Rows are points. The last column is the point's height on a tilted bowl or saddle (a function of degree 2), plus a little noise. Along how many of its main directions does it bend up, bend down or stay straight?

Points:
[[ 23 -25 -53  19]
 [  3 -45  16   4]
 [-22  -8  -7   9]
 [  2 -25  73  39]
 [ 25  -8 -40  19]
 [-60  53 -32  64]
 [-15  17  13  17]
 [-53  24  64  54]
 [-69 -30  28  36]
 [ 16 -16  16   9]
 [-10  58  65  63]
 [ 15  11 -55  33]
 [ 26  36  14  35]
 [-15 -18 -28   8]
 [ 22  24  -9  25]]
Directions: 3 up, 0 down, 0 straight

Points, 25 rows:
[[-12 -39 -64  25  20]
 [ 35  -7  21  16  20]
 [-31   1 -33  67  -9]
 [ 50 -30  -2  36  23]
 [-76  59  -7  71  71]
 [-43  23  -4 -23 -27]
 [-85  -7   1 -13 -45]
 [ -8 -45  17 -45   4]
 [-24 -94 -40  26 -33]
 [ 50  -3  16 -43  14]
 [ 18  33 -64  12   4]
 [ 12  14 -43  22   5]
 [  1  27   2  -5 -12]
 [ -4  15 -44 -16 -12]
 [-30  -2  30 -26  -6]
 [-26 -10  -4  -1 -12]
 [ 80 -39  23 -52 107]
 [ 20  58   0  -6 -40]
 [-12  81 -25 -18 -50]
 [ 34  -9 -23  10  17]
 [-22 -12 -23 -29 -25]
 [ 19   5  -9 -24  -9]
 [ 51   1   7 -49  -2]
 [  5  26 -16 -12 -20]
 [ 13 -44 -60  14  44]]
Directions: 2 up, 2 down, 0 straight

Points (42 x 7):
[[-44 -14 -19 -17  -1   2 -11]
 [ 33  -8 -21  40  12 -12  13]
 [-17  23  -7 -47 -14  11  19]
 [  9  44 -51 -24  36  18  32]
 [-15 -40  14   6  40  51  -8]
 [ 39 -59 -82   1 -33 -36  94]
 [-60 -15  57   6  27 -23  -8]
 [ 36 -38 -65 -22  23  -5  54]
 [-51 -18  -5 -39 -24  32   5]
 [  1 -10 -19 -31 -49 -48  38]
 [ 37 -46  26  -1   7  50   8]
 [ -1  50  12  31 -30  32  10]
 [ 55   3  56 -18  39  33  21]
 [ 47   9 -15   5  21 -12  21]
 [-25 -40 -32  63  88 -16  32]
 [-27  40  48 -57   3 -61  56]
 [-11  -8 -23  27 -12  16 -13]
 [ -4  19 -60   4  38  51  10]
 [-18  71   5 -28  -6  23  34]
 [ 12  23   7  34 -19   9   0]
 [ 27  69  -2  17  13  69  13]
 [-18   7  -1   8 -14  29 -15]
 [ 31  23  -5 -69 -84 -30 105]
 [-49  15 -53  -2 -65 -50  21]
 [ 29  -9 -11  23 -52   7  18]
 [ 56 -16  23 -25 -29  -3  44]
 [-38  28  -4 -36  -7 -17   8]
 [  4  50  57 -44 -33 -11  62]
 [ -1  37 -10  50  56  42  -8]
 [-30 -17 -29 -28 -26 -45  13]
 [  0 -39  -4  45  56 -65  43]
 [-30 -40  21   7   5 -26  -7]
 [-27  18 -20  12  74 -43  16]
 [ 31 -11  16  48 -30 -28  33]
 [-14  11   6 -37  59 -19  17]
 [  7 -14  -6  21   3  33 -15]
 [-40   4 -43 -11  25  27   0]
 [-11 -18  -7  60 -33  19  -1]
 [ 21 -19  72   1 -39  62  36]
 [-66  66   3  20  73  35  22]
 [ 23   0 -51  35  -5  29   4]
 [ 33  79  52  14 -27  -4  68]]
Directions: 5 up, 0 down, 1 straight

Points:
[[-42  32 -34  21 -32  42 -22]
 [ 25  82  21 -29 -41  -9 -43]
 [ 44 -13  -9  42   2   8   9]
 [-39  46 -39  25 -51 -55 -40]
 [-33  37   3 -18  10   1 -26]
 [ 21 -32  21  29  22 -29  -9]
 [ 18  47  21  32  17  60 -19]
 [ 37 -20  -6  28  68 -66 -69]
 [  8  38 -37  34 -20 -33 -12]
 [ 19  18  19 -12 -11  -3  -5]
 [-17  44 -30  20  25  -3 -25]
 [ 23  11  16  10  14 -41 -10]
 [ 49 -35 -17 -21 -18  90  25]
 [ -3   1 -33 -49 -22 -59 -63]
 [-33 -53 -42 -39  -4  77  15]
 [ 13 -52  12 -35  10 -18   3]
 [ 21 -23 -12  13 -70  31  -9]
 [  1  67 -49 -29  26 -41 -82]
 [ -7 -48  24 -29   6   8  11]
 [  6 -17 -37  29   5   7  -4]
 [-37  53  25 -63 -36 -35 -71]
 [ 29 -35  30   7 -34  21   5]
 [-26  25  55 -13 -55  16 -31]
 [ -6  15   6   3   0  44  -5]
 [-54 -42  -6  24 -54 -17 -29]
 [-41 -37   3  29  40 -36 -30]
 [ -2  -3   5  44  58 -42 -37]
 [-28  24  55  23 -22 -39   5]
 [  2  -1 -83 -42  -4  -6 -48]
 [ 25  37 -34  36 -12 -17  -3]
 [-29  43  65 -14 -34 -37 -19]
 [-15  -6  30  -8 -47  12 -11]
 [-22 -30  -9  22 -72   3 -25]
 [ 41  -3  53  38 -24  55 -12]
 [  0  61  52 -29  25  70 -78]
 [-20 -25  11 -60  15   5 -10]
 [ 58  51  34  -3 -21  33 -20]
 [  9 -49  15 -33 -64 -19 -26]
 [ 14  24  55  -8 -30 -82 -32]
 [ 38  11 -39  11  -6  14   3]
 [ -5  -8   9   4  -9 -63 -26]
 [-94   3 -45 -45 -31  30 -65]
 [ 12  -4 -42  14  32  23 -11]
 [-20  47  60   5 -33 -21  -6]
 [-14   2 -49  42  18 -77 -72]
 [-20  26  14 -30 -59  -3 -37]]
Directions: 1 up, 4 down, 1 straight

Points, 67 rows:
[[ -67   23   33   27  -12   29  -16   27    3]
 [ -32   17   31   46  -16  -30   35  -33   24]
 [ -25  -22   -9   -4   13  -66  -69   34   62]
 [ -37  -11  -39   10  -65  -24   13  -46   23]
 [ -35   37  -69    8  -36  -53    3   31   45]
 [   2  -30    0  -29    2  -16  -23   44   -4]
 [   0    9  -10  -32  -18   34   28  -23   20]
 [ -79   23   18  -10  -31   57   15  -26   -7]
 [ -14   22  -24   67  -55  -28  -64   29   72]
 [   2  -48   -3   48   15  -42  -28   -9   49]
 [ -14   -7   78   28   16   11  -52   40   19]
 [ -11  -56   23  -18   17  -16   70   48  -13]
 [  40  -31   72    6   -7   -1  -19  -25  -24]
 [   0   56  -21  -17  -64    2   23    1   60]
 [  -7  -26  -16  -40   44  -31  -12  -62  -36]
 [  -4  -51  -36  -59   18   28  -23  -39  -51]
 [ -24    2    7   29  -11    9  -32  -48  -13]
 [  58  -26  -52  -63  -28   40   -4   10   41]
 [   8   18   -7   34  -44  -47  -36   -9   46]
 [   6   37   20   -8    5    0   20   21    0]
 [   9  -19    0   32  -30   20  -86   34   15]
 [ -35   -3   -7  -14    8   29   26   11   -6]
 [  23   40  -32  -33   -7   40 -116   16  -43]
 [  16   18  -22   35  -72  -23  -17   35   47]
 [  40   -4   95   41  -21   25   10    0  -10]
 [ -61   17  -29   46  -30   24   19  -33   12]
 [   5    2    9  -16   21   21   18  -10  -11]
 [ -17  -19    0    9    8  -22  -31   25   16]
 [ -10  -29   36   43  -20    1  -13  -26   -3]
 [  22  -68  -62   26   -3  -32   19  -14   71]
 [  15  -22  -41  -12    5   27   27  -28   21]
 [ -40  -27   62   -3   39   22  -17  -37  -38]
 [  -1  -47  -13  -18   17   14  -52  -32  -51]
 [ -45    9   35  -18   72   26    1    6  -35]
 [ -20  -20   11  -14   32  -29  -26  -40  -19]
 [  -6  -34   14   35   -1  -54   46  -29   30]
 [ -38  -17  -52  -70  -23   43   42    3   59]
 [ -42  -51   56    4   12   13  -22  -17  -35]
 [   3   21   36   11   51   -2   61  -21   35]
 [  36   19   13   18   -7  -18   36  -30   30]
 [  32   23  -52   20   61  -23  -41    5  -10]
 [   0    0   80   27    6  -30  -51  -32   40]
 [ -24  -76  -24  -68  -32  -42  -73   -4   47]
 [   3   75  -34   20   23   29   10   47  -20]
 [  69  -36   19    8   36  -56   -4  -17   21]
 [  33   45   49  -45  -14   18   -7  -12   -3]
 [ -37   37   29  -50  -45   14   17   42   17]
 [  32   31   27   -3  -10  107  -76   11 -106]
 [ -70    7   31  -55    6  -47   34  -13    0]
 [  48   16   25  -25  -69  -24   68   -9   59]
 [ -30   53   24   11    6   25   -9   22   -6]
 [  10   -8   -7  -55   33   10   61    3   21]
 [  -9  -63   50   54 -114   -4  -52    5   -2]
 [ -51   13   12  -20  -35   26  -42    4   -4]
 [  -5   -1  -18  -42  -26  -11  -54   41   25]
 [ -27   -5   33   16   60  -58    2    5   34]
 [  27   43   75   -1   11  -37  -10  -22   18]
 [  20   29  -11   19   -8   52  -31   64  -43]
 [ -15  -30  -37  -55  -12   21  -15   -2    1]
 [  29   -9   -1   34  -19  -57    5  -36   37]
 [ -41  -37  -13  -28  -32   -8   19   51    7]
 [   6   14   21   21  -49   26  -79   36   18]
 [ -38    8   49  -32   74   18   -4  -14  -42]
 [  12    2  -13  -25    2   -2   31  -31   23]
 [ -33  -44    6   29  -30  -25   27  -24    0]
 [ -95   24   -7   46   22  -40   45    2   25]
 [  51  -23   21   14  -51    8   18  -11    1]]
Directions: 3 up, 3 down, 2 straight
